Every row gives one point. Examples show where two turns around zero, p and q, send a point. Write where each new point lands after one turn and then the other. Backwards means that the second turn is done in reverse. Each puzzle has new turns, and all numbers are rounded.

Turn p:
-0.10,-0.26 => 0.15,-0.24
0.37,-0.40 => 0.54,0.05
0.32,-0.08 => 0.26,0.21
-0.43,0.44 => -0.61,-0.08
-0.15,0.30 => -0.33,0.06
Turn q:
-0.56,-0.44 => -0.16,-0.69
0.22,0.39 => -0.07,0.44
0.19,-0.03 => 0.17,0.10
0.14,0.09 => 0.05,0.16
Where do these land?
q, then p: -0.46,0.41 => -0.40,-0.47
p, then q: 0.49,-0.30 => 0.29,0.50
q, then p: -0.02,-0.22 => 0.22,-0.01
p, then q backwards: -0.01,0.11 => -0.04,0.10

Turn p:
0.54,-0.46,-0.41 => 0.76,-0.25,-0.18
-0.35,0.21,0.32 => -0.49,0.06,0.15
-0.03,-0.29,-0.40 => 0.21,-0.18,-0.41
0.11,0.16,-0.25 => 0.16,0.23,-0.14
-0.25,0.26,0.48 => -0.48,0.08,0.35
-0.03,0.12,0.26 => -0.16,0.04,0.23
Turn q:
-0.03,0.74,0.05 => 0.10,0.73,0.10
-0.12,0.52,0.11 => -0.01,0.52,0.16
0.19,-0.42,-0.24 => 0.08,-0.42,-0.29
0.05,-0.06,-0.04 => 0.03,-0.06,-0.05
-0.31,-0.41,-0.23 => -0.41,-0.34,-0.20
0.22,-0.37,0.35 => 0.21,-0.43,0.28
Where do these land?
p, then q: 0.68,0.16,0.09 => 0.61,0.11,0.34
p, then q backwards: -0.49,-0.19,0.17 => -0.37,-0.38,-0.15
p, then q backwards: -0.08,-0.37,-0.03 => 0.11,-0.35,-0.09
p, then q: -0.11,0.40,-0.23 => -0.06,0.45,-0.14

Turn p:
0.05,-0.17,-0.68,-1.02 => -0.62,-0.20,-0.54,-0.90
0.60,0.08,0.15,0.36 => 0.57,0.17,-0.31,0.26
-0.18,-0.10,0.20,0.35 => 0.14,-0.12,0.30,0.29
0.00,0.31,0.05,-0.01 => -0.08,0.29,-0.01,0.08
-0.18,0.00,-0.14,0.23 => -0.13,-0.13,0.04,0.26
-0.34,-0.05,0.20,0.14 => -0.05,-0.06,0.39,0.13
0.06,-0.07,0.22,-0.05 => 0.18,0.04,0.12,-0.11
Turn q:
0.31,0.18,0.22,0.06 => 0.24,0.09,0.34,0.05
0.19,0.17,-0.94,-0.01 => 0.40,0.47,-0.75,-0.06
0.08,-0.08,0.21,0.26 => 0.02,-0.10,0.19,0.28
0.13,0.28,0.20,-0.13 => 0.08,0.16,0.30,-0.17
-0.57,0.18,0.30,-0.04 => -0.63,0.08,0.20,-0.10
-0.29,-0.74,-0.29,-0.12 => -0.18,-0.59,-0.59,0.01
0.14,0.00,0.31,-0.02 => 0.06,-0.12,0.31,0.00
Where do these land?
q, then p backwards: -0.34,0.12,0.20,-0.15 => -0.32,0.08,-0.09,-0.28
q, then p: 0.04,-0.02,0.19,0.43 => 0.22,-0.02,0.18,0.38
p, then q backwards: 0.18,-0.26,0.61,-0.42 => 0.46,0.32,0.11,-0.56
q, then p: 0.23,0.33,-0.52,0.12 => -0.11,0.38,-0.50,0.20
q, then p: -0.17,-0.30,0.27,-0.07 => 0.04,-0.33,0.27,-0.11
q, then p backwards: 0.05,0.13,-0.76,0.09 => 0.67,0.37,-0.16,-0.01

Turn p:
-0.44,0.08,0.22,0.29,0.02,0.47 => -0.41,-0.04,0.23,-0.10,-0.57,0.02
-0.05,-0.49,0.05,-0.07,0.38,-0.54 => 0.49,0.03,0.12,0.42,0.08,-0.50
-0.16,-0.31,-0.08,0.39,-0.41,-0.15 => 0.23,0.44,-0.06,0.20,-0.36,0.24
0.07,0.46,-0.13,-0.22,0.17,0.24 => -0.36,-0.17,-0.06,-0.37,0.26,-0.07
-0.05,-0.29,-0.05,0.48,-0.04,0.53 => -0.48,0.16,0.01,0.40,-0.38,0.20
0.24,0.46,-0.08,-0.72,0.07,-0.09 => 0.08,-0.43,-0.25,-0.50,0.54,-0.10
0.38,0.23,-0.38,0.02,-0.24,-0.77 => 0.52,0.52,-0.12,-0.18,0.63,0.11
-0.27,-0.49,0.10,-0.07,-0.03,0.00 => 0.21,-0.10,-0.12,0.29,-0.39,-0.15
0.26,0.36,0.34,-0.11,0.08,0.31 => -0.28,-0.41,0.25,-0.19,0.19,0.24
Turn q:
-0.52,0.35,0.39,0.08,-0.13,-0.31 => -0.48,-0.24,0.42,0.03,0.36,-0.26
-0.34,-0.24,-0.25,0.56,0.18,-0.39 => -0.32,-0.47,0.18,-0.01,-0.61,-0.05
0.24,0.36,0.10,0.06,-0.15,0.03 => -0.01,0.22,-0.02,0.35,0.16,-0.16
-0.35,0.31,0.36,0.01,-0.29,0.34 => -0.52,0.24,-0.01,-0.07,0.46,-0.05
0.62,-0.11,0.15,-0.32,0.29,0.38 => 0.54,0.31,-0.21,0.16,0.19,0.51
0.28,-0.15,-0.45,-0.48,0.20,0.29 => 0.56,0.01,-0.54,-0.20,0.01,0.11
0.07,-0.51,-0.30,0.09,-0.10,-0.34 => 0.23,-0.06,0.18,-0.26,-0.56,-0.11
Where do these land?
p, then q: -0.26,0.04,0.06,0.35,-0.22,-0.30 => 0.03,0.32,0.01,0.28,0.34,-0.18
q, then p backwards: -0.21,0.11,-0.32,0.38,0.04,-0.17 => -0.27,-0.21,0.05,-0.13,0.19,0.40
q, then p: -0.19,0.19,-0.04,0.19,0.14,0.21 => -0.12,0.19,-0.13,0.03,-0.25,-0.20
q, then p: -0.10,-0.22,-0.25,-0.04,0.30,-0.08 => 0.07,-0.10,-0.34,0.25,-0.04,0.15
q, then p: 0.17,0.29,0.15,-0.46,0.04,-0.26 => 0.02,-0.05,0.36,0.34,0.39,-0.14
p, then q: 0.35,0.18,-0.04,0.20,-0.18,-0.18 => -0.03,-0.04,-0.25,0.22,0.25,0.29
q, then p: -0.13,-0.74,0.47,0.42,0.27,0.68 => -0.72,-0.51,-0.36,-0.46,-0.58,0.21
p, then q: 0.36,0.13,-0.04,-1.04,-0.39,0.10 => 0.69,-0.13,-0.55,-0.48,-0.49,0.36
